Each row is a point. The ring and each string are closed loops that go straight from each point to the next, and from the last back to the first. Before rounding, they use only three directions, however many columns there are. Count how often each string passes through the ring. Passing back the other way cancels.

Ring (9 x 3)
[[ 3.6  1.4 -0.2]
 [ 1.6  2.2  1.0]
 [-1.9  1.7  1.8]
 [-4.4 -0.5  1.1]
 [-4.1 -3.9 -0.9]
 [-2.3 -5.4 -2.1]
 [ 0.9 -5.9 -3.4]
 [ 4.5 -3.7 -3.7]
 [ 5.2 -1.2 -2.6]]
String (15 x 3)
[[ 5.0  0.8  2.2]
 [ 5.2  2.9  1.4]
 [ 4.1  3.3 -0.4]
 [ 2.4  3.1 -3.4]
 [ 1.3  0.3 -2.6]
 [ 2.9 -0.9  0.3]
 [ 4.9 -0.9  0.7]
 [ 7.0 -0.5 -0.7]
 [ 5.7 -1.8  0.5]
 [ 2.9 -2.1  0.2]
 [ 1.2 -1.1 -2.9]
 [ 1.7 -1.0 -2.6]
 [ 1.5 -1.6 -0.7]
 [ 2.0 -0.6 -1.6]
 [ 3.3 -0.8  1.1]]
Times through: 1
String (14 x 3)
[[-0.2 -3.4  1.1]
 [-2.0 -2.5 -2.9]
 [-2.7 -3.5 -3.6]
 [-0.2 -3.0 -1.1]
 [-0.2 -6.2 -0.4]
 [-0.8 -7.7 -2.3]
 [-2.0 -7.5 -4.8]
 [-2.2 -4.4 -4.9]
 [-0.4 -2.7 -1.6]
 [-1.0 -5.1  0.5]
 [-4.0 -6.3  0.1]
 [-6.9 -5.5 -1.9]
 [-7.5 -5.2 -1.7]
 [-4.4 -5.1  1.0]]
Times through: 1

Ring (7 x 4)
[[ 6.7  1.1  0.5 -0.6]
 [ 4.2  0.4  3.2 -3.4]
 [ 0.6  0.4  3.1 -4.1]
 [-2.7  1.6 -0.6 -2.1]
 [-2.6  0.5 -3.2  1.7]
 [-0.4 -0.8 -3.2  3.7]
 [ 5.4  0.2 -1.8  2.3]]
String (15 x 4)
[[-2.3  2.1  2.0 -5.4]
 [-1.6 -0.8  5.0 -5.3]
 [ 0.3 -2.5  5.1 -3.2]
 [ 2.1 -0.4  2.1 -1.8]
 [ 3.4  1.7  0.3 -1.8]
 [ 7.4  4.0  0.4 -3.5]
 [ 9.5  2.0  2.8 -3.5]
 [ 6.5 -0.6  3.6 -2.3]
 [ 3.2 -1.9  3.4 -1.4]
 [ 4.5 -0.9  5.5 -4.4]
 [ 2.1 -1.2  6.5 -5.6]
 [-0.4 -2.2  4.5 -3.1]
 [-0.3 -1.4  2.1 -1.4]
 [ 0.8  2.2 -0.6 -1.9]
 [-1.0  4.3 -0.7 -4.5]]
Times through: 2
